Rows are points. The last column is the point's height on a tilted bowl or saddle (a function of degree 2), plus a little noise. Count its main directions that bend up, bend down and stay straight.
(in the rows, 128 means zero)

Points (11 x 3):
[[158 120 101]
 [127 121 115]
 [155 148 111]
 [ 57 180 198]
 [ 83 121 161]
 [124 109 115]
 [ 91 139 150]
 [133 168 123]
 [128  84 105]
 [123 111 117]
 [133 125 113]]
Directions: 1 up, 0 down, 1 straight

Points (27 x 5):
[[168 122 172 115 116]
 [143 138  90 154 133]
 [ 52 184 111 149 150]
 [133 162  87 114 116]
 [122 148 151 139 119]
 [149  98 119 111 129]
 [126 121  76 107  78]
 [173 130 105 116 138]
 [ 93 186  96 109 126]
 [134 160 150 117 120]
 [103  91 116 156  76]
 [124 110 156 125 120]
 [158 165 203 163  40]
 [107 107 112 132  98]
 [126 145 133 139 125]
 [146 139 100 104 112]
 [132 151 166 134 110]
 [118 159 117 124 127]
 [156  91 132 161 121]
 [152 117 136 134 130]
 [157 118  99 131 133]
 [135 132 111 164 122]
 [171 114  88 105 123]
 [ 80 122  99 145  78]
 [156 124 172 177  79]
 [178 112 164 181  97]
 [ 86 140 169 110 129]]
Directions: 2 up, 2 down, 0 straight

Points:
[[152 155 121 159 105  95 150]
 [134 152  97 106 136 152 147]
 [155 149 121 137 134 107 132]
 [174 167 146 170 129  61 161]
 [160 145 135 129 149 211 161]
 [108  87 101  67 172 104 154]
 [106 167 155 147 112 127 138]
 [120 178 119 157 136 137 147]
 [179 139 172 167  96 103 144]
 [131  75 125 120  93 132 115]
 [141 101  97 140 168 154 166]
 [103 149 151 161 165 161 161]
 [167 120 126 165 124 154 149]
 [147 183 123 132 111 126 132]
 [142 116 120 129 111 138 129]
 [123 144 121 104  71 121 147]
 [123 160 167 126 172 115 108]
 [107 118 153 141 135 100 135]
 [120 148 167 130 137 139 118]
 [ 98 143 170 128 143 174 142]
 [128 159 125 134 116 140 135]
 [118 152 190 124 158 144 113]
 [ 93 146 166 130  90 138 150]
 [169 150  47 102 210  75 244]
 [137 126 205  82 131 123 100]
 [ 78 172 142 103  84 165 176]
 [101  74 130  82 172 125 131]
 [144 115 173 159 136  98 138]
 [ 98 114 105 137 154 145 155]
 [131 140 140  89 114 126 116]
 [106 116 114 127 128 116 135]
 [118 165  77  80 135  76 142]
 [158 127  77 146 145 150 186]
 [116  80 117 118 118 120 126]
 [103 134 124 120 163  90 131]
 [117 165 150 130 157 143 120]
 [114 109 108 134 137  73 154]
 [162 125 128 140 132 106 134]
 [152 162  94 150 112 110 158]
 [117  97 147 112 115 133 112]
 [143 166 121  89 147 169 136]]
Directions: 4 up, 1 down, 1 straight
